Every row gives one point. To make a cloud, some directions were put in groups of two or more. Within a group, all points are equally far from the middle, so they leave a hole (a ring in 2 directions, a hollow ball in 3). The other directions are filled evenly. Then the cloud was stretched, turned, moved and blurred a little. Count the holes, and give their numbers of directions, smallest first.

Cloud (13 x 2)
[[-0.5  4.8]
 [-2.8  1.7]
 [-7.2  0.0]
 [ 6.6  2.4]
 [ 2.8 -1.9]
 [-2.3  4.2]
 [ 1.3  7.0]
 [-1.8  3.6]
 [-6.3  6.4]
 [ 1.3 -2.1]
 [ 2.6  7.7]
 [-2.8 -5.8]
 [-7.3  0.3]]
Holes: 0

Cloud (20 x 3)
[[ 6.8  2.8 -0.4]
 [-3.8 -5.0 -5.2]
 [ 5.8  1.7  1.0]
 [ 3.0  6.2 -1.8]
 [-4.9 -6.0 -3.0]
 [ 2.7  7.4 -5.3]
 [-6.4 -5.7 -2.7]
 [-3.8  5.3 -1.8]
 [-7.4 -4.1 -3.7]
 [ 6.7 -0.7  0.0]
 [ 6.2  5.8 -2.6]
 [-1.2  4.0  4.0]
 [-4.2 -4.7 -5.3]
 [-5.5  1.8 -6.8]
 [-1.9  5.7 -0.5]
 [ 2.4  1.3  4.4]
 [-1.1  0.9  7.7]
 [ 0.1  2.2  5.6]
 [ 0.4  2.4  5.1]
 [ 2.8 -5.3 -1.2]]
Holes: 1 (2)

Cloud (27 x 4)
[[-0.3 -1.8  1.9 -2.8]
 [-1.8  5.5  0.5  5.8]
 [-1.8  9.9  5.9 -2.3]
 [-3.4  2.6 -0.3  0.6]
 [ 1.3 -0.7  1.7 -4.0]
 [-5.8 -6.4 -9.9  4.5]
 [ 0.9 -2.4  4.2  2.6]
 [ 3.9 -5.1 -6.6  1.9]
 [ 1.2  8.2  4.0 -5.4]
 [-2.9  5.0 -3.0 -6.2]
 [ 2.6  3.5 -0.5  2.3]
 [-2.2 -8.5 -2.7  4.0]
 [-4.5 -2.0 -4.2  0.8]
 [ 2.0  1.3 -0.8  7.5]
 [ 1.1  8.1  3.1 -2.8]
 [-0.7 -7.1 -6.0  0.4]
 [ 3.8 -4.1 -0.9  3.0]
 [ 2.3 -0.3 -4.0  5.4]
 [ 4.6  0.6  0.7  6.2]
 [-2.0  1.6  3.5  3.9]
 [-4.2  5.8  3.6 -2.9]
 [ 2.8  3.4 -4.0  5.0]
 [ 9.8  2.9  2.3  2.9]
 [-2.8 -3.5 -9.2  3.7]
 [-0.8 10.3 -2.8  2.7]
 [-4.4 -3.4  0.1  6.2]
 [-1.0  3.4 -8.8 -0.6]]
Holes: 0

Cloud (53 x 6)
[[-2.3 -8.5  3.9  2.5  0.4 -4.2]
 [-6.6 -3.5 -0.3  6.1  1.0 -6.2]
 [-4.0 -1.0  1.0  9.2 -5.7  0.7]
 [ 4.0  1.5 -7.3  7.5 -5.2 -1.4]
 [-4.5  2.2 -1.0 -3.6 -5.2  4.2]
 [-1.3 -3.0 -2.5 -1.1 -5.3 -6.7]
 [-2.8 -2.1  5.3 -1.6  7.2  1.1]
 [-1.0  0.8 -0.6  3.6  8.5  2.2]
 [-2.4  2.0 -4.3  1.7  7.2  3.5]
 [-6.5 -1.0  3.2  4.0 -0.8  6.0]
 [ 4.8  2.4 -7.4  7.3 -4.6  1.5]
 [ 1.4  4.2 -1.1 -5.6  2.1  6.1]
 [-5.8 -1.5  4.8  4.9 -2.8  4.2]
 [-3.8 -3.8 -5.0  3.7 -5.8  3.2]
 [-3.6 -1.3 -1.4 -3.6 -1.7 -7.4]
 [-5.2  2.5 -2.8 -3.8 -1.9  6.0]
 [-1.3 -1.1 -6.3  5.5 -5.8 -5.3]
 [ 1.1 -2.0 -6.6  3.0 -2.7  7.5]
 [ 2.1  4.8  2.1  7.7  1.9  5.3]
 [-1.9  6.6  6.5 -1.0 -1.4 -2.0]
 [-1.3  1.1 -2.8 10.1 -6.1 -0.2]
 [ 0.9  6.5  6.0  4.3  3.4  0.0]
 [-8.0 -2.3  0.2  4.5  2.6 -5.0]
 [-3.0 -4.7  3.0  5.1 -2.2  5.7]
 [ 1.6 -7.6  3.0 -0.8 -3.5  0.1]
 [-3.7  2.9  3.9  8.5 -3.8  1.3]
 [-4.9 -2.6 -0.1  1.9  7.2  1.2]
 [ 3.3 -5.3 -4.9 -3.2 -0.2 -1.0]
 [ 6.6 -2.4  3.4  3.0 -0.9  5.1]
 [ 1.1  4.5 -5.6  1.5  0.8  8.5]
 [-3.9  7.0 -0.4 -3.1 -0.6 -4.4]
 [ 0.4 -6.1  0.7 -2.2 -5.5 -1.7]
 [-3.0  5.5 -5.2  2.5  1.2 -5.9]
 [-1.8  2.5 -6.0 -0.5  6.5  3.1]
 [-5.1  6.0 -4.0  3.1  1.4 -4.5]
 [-6.7  1.3 -1.8  0.9  3.2  6.6]
 [-1.4  0.4 -1.0 10.7 -5.7 -0.5]
 [ 4.3  1.9 -6.8  5.7 -6.1 -2.1]
 [-1.1  0.3  5.6 -1.3  6.7  3.9]
 [ 0.5  0.0 -6.5  8.1 -5.4 -4.3]
 [ 2.8  2.7  1.7 10.4 -2.1  2.6]
 [-7.1  1.7  0.6  5.7  2.6 -5.6]
 [ 0.1 -2.6  4.0  1.6 -2.2 -9.3]
 [ 2.2 -2.8  4.0  3.9 -5.8 -6.4]
 [-1.6 -5.2 -5.4 -3.0 -1.2 -2.6]
 [-1.2 -3.4  0.8 10.2 -3.0 -6.0]
 [-2.0 -2.0  1.6 -7.0  3.8 -1.8]
 [-6.4 -0.9 -0.6  1.5  6.5  2.8]
 [-0.7  4.4 -1.3  4.5  6.7  4.4]
 [-2.9 -7.0  0.9  6.5 -3.0  2.9]
 [ 2.5  3.8  6.2  4.6 -4.4  0.0]
 [ 3.8 -3.4 -7.7  6.7  2.0  0.2]
 [-6.8 -4.2  0.2  2.6  5.2 -1.5]]
Holes: 3 (2, 2, 2)
